Every row gives one point. A path goes straight from each point to the next, and from the last back to the first. The post is the endless flat space through its rows: a point in 2 columns, a line in 3, a plane in 4, and so on, so that a path can go around it. How many times does the path go around the post? Going back the other way cancels.

Post (2 x 3):
-0.009,-0.027,0.060
0.026,0.036,-0.014
Path (22 x 3):
-0.018,-0.021,-0.021
0.041,-0.025,-0.035
0.071,-0.019,0.043
-0.002,-0.038,0.095
-0.024,0.057,0.067
-0.012,0.055,-0.021
-0.013,0.012,-0.011
0.019,-0.016,0.001
0.035,-0.040,0.034
0.082,0.054,-0.006
0.021,0.039,0.025
-0.015,0.047,0.006
-0.055,0.003,0.010
0.002,-0.021,-0.005
0.057,-0.047,0.010
0.042,0.003,0.030
0.047,0.062,0.050
-0.008,0.010,0.041
-0.035,0.004,0.024
-0.006,-0.007,0.013
-0.052,-0.006,-0.015
-0.037,0.022,-0.002
Times around: 3

Post (7 x 8):
-0.057,0.035,-0.012,-0.076,0.028,-0.052,0.050,-0.004
-0.013,0.011,-0.013,-0.018,0.016,0.078,0.018,-0.021
-0.004,0.013,0.013,0.018,0.035,0.003,0.003,-0.065
-0.020,0.017,0.078,0.023,0.071,0.043,0.022,-0.016
0.027,0.031,-0.037,0.054,-0.097,-0.012,-0.015,-0.024
0.014,-0.011,-0.108,0.066,-0.015,0.005,-0.043,0.053
0.024,0.013,0.020,0.021,-0.029,0.013,-0.052,-0.025
Path (17 x 8):
-0.046,-0.025,0.025,0.021,-0.031,-0.033,0.022,0.025
-0.055,-0.032,-0.032,-0.031,-0.004,-0.009,-0.015,-0.044
-0.033,0.043,-0.003,-0.012,-0.065,-0.016,-0.024,-0.001
0.026,0.043,-0.001,0.005,0.017,0.070,-0.044,-0.021
0.027,0.026,-0.041,-0.014,-0.015,0.041,0.064,-0.002
-0.008,0.019,0.098,-0.039,-0.022,-0.013,0.019,-0.078
-0.049,-0.030,-0.065,0.012,0.041,-0.004,-0.040,0.010
-0.051,0.060,0.032,0.006,0.004,0.010,0.042,-0.047
-0.017,0.081,-0.050,-0.016,-0.034,-0.011,-0.008,0.019
-0.029,-0.009,-0.079,-0.002,0.020,0.021,-0.017,0.010
-0.041,-0.032,0.034,-0.007,0.017,-0.005,-0.022,0.003
0.022,-0.002,-0.012,0.014,0.012,0.010,0.071,0.022
0.009,0.047,-0.081,0.015,-0.021,-0.045,0.042,0.014
-0.002,0.032,-0.030,0.032,0.008,-0.027,-0.016,-0.001
0.034,0.017,-0.006,0.001,0.005,-0.009,0.022,-0.024
-0.011,0.010,0.015,0.034,0.003,-0.016,0.033,-0.034
-0.052,-0.027,-0.018,0.073,0.022,0.029,0.004,0.036
Times around: 1

Post:
-0.028,-0.012,0.032,-0.034,0.010,0.022,-0.004,0.010,-0.001,0.014,-0.033
0.009,-0.051,0.002,0.050,0.009,-0.005,0.043,-0.036,-0.026,0.013,-0.013
-0.005,0.001,0.011,-0.015,0.025,-0.008,-0.044,-0.018,0.015,-0.040,-0.026
0.057,0.011,0.038,-0.031,0.011,-0.046,0.057,0.017,-0.020,0.043,0.023
-0.049,0.003,0.016,0.000,-0.034,-0.008,0.006,0.016,-0.008,-0.023,-0.018
-0.043,-0.057,0.006,-0.018,0.043,-0.024,0.013,-0.040,-0.025,-0.029,-0.019
0.102,-0.038,-0.013,-0.058,-0.026,-0.050,0.006,0.040,0.059,0.012,0.001
-0.044,-0.015,-0.014,-0.016,0.011,0.022,0.030,-0.047,-0.057,0.008,0.020
-0.043,0.046,-0.044,-0.067,0.039,-0.046,0.035,0.005,0.046,0.056,0.006
-0.027,0.005,0.034,-0.020,-0.026,0.013,0.027,-0.051,0.006,-0.012,-0.025
Path:
0.017,-0.051,-0.023,-0.054,0.063,-0.029,0.056,0.014,-0.009,0.039,0.003
0.002,-0.039,0.058,-0.028,0.010,-0.008,-0.027,0.025,0.061,-0.025,-0.005
0.007,-0.051,0.033,0.008,0.026,-0.037,-0.007,-0.052,0.019,-0.016,0.003
0.051,-0.019,0.051,-0.046,0.083,-0.061,0.030,-0.072,-0.056,0.035,0.016
0.049,0.013,0.043,-0.001,-0.011,0.004,0.009,-0.131,0.040,0.008,0.031
0.015,-0.022,0.029,0.015,-0.015,0.006,0.036,0.024,-0.003,0.021,0.017
0.012,0.049,-0.030,-0.037,0.025,-0.041,0.035,0.009,0.000,-0.012,0.042
0.030,-0.009,-0.010,0.019,0.032,-0.022,0.052,-0.045,-0.051,-0.002,-0.018
-0.020,-0.063,-0.018,-0.021,0.026,0.023,-0.033,-0.060,-0.048,-0.046,-0.046
0.001,-0.021,0.000,-0.021,-0.002,-0.056,0.078,0.000,0.008,-0.013,-0.047
-0.033,-0.083,-0.010,-0.061,0.070,-0.037,0.042,-0.011,0.058,-0.009,-0.030
0.006,-0.047,0.027,-0.006,-0.030,0.028,0.041,0.022,0.036,0.074,0.021
-0.019,-0.037,0.049,-0.069,0.012,-0.007,-0.024,-0.011,0.025,-0.013,-0.046
-0.011,0.024,0.015,-0.065,-0.021,0.023,0.039,-0.023,0.060,0.075,-0.061
-0.021,-0.043,-0.025,0.004,0.002,-0.018,-0.001,-0.009,-0.059,-0.055,0.000
0.011,-0.056,0.012,0.043,0.003,0.028,0.024,-0.056,0.025,-0.021,-0.048
-0.020,-0.027,0.014,-0.090,-0.012,0.015,-0.020,0.060,0.041,-0.007,0.001
0.014,0.003,0.035,-0.056,0.008,-0.002,-0.042,0.046,0.071,0.051,0.008
-0.014,-0.008,0.018,-0.025,-0.016,-0.029,-0.021,0.003,0.030,0.006,-0.038
-0.033,0.005,-0.020,-0.055,-0.051,0.020,0.024,-0.021,0.027,0.016,-0.029
0.013,-0.001,0.026,-0.087,-0.004,0.003,0.100,0.006,-0.046,0.026,0.016
-0.009,0.042,0.040,-0.030,0.013,0.050,0.028,-0.034,0.061,0.042,-0.039
-0.006,-0.003,-0.002,-0.028,0.034,0.006,-0.010,0.008,0.017,0.031,0.014
-0.009,-0.009,-0.011,-0.019,0.038,0.014,-0.002,-0.071,-0.009,0.064,0.008
-0.081,-0.061,-0.035,0.049,0.046,-0.014,0.016,-0.036,-0.049,0.016,-0.061
-0.033,0.014,0.029,-0.029,0.095,-0.036,-0.011,-0.013,-0.022,-0.024,-0.044
Times around: 3
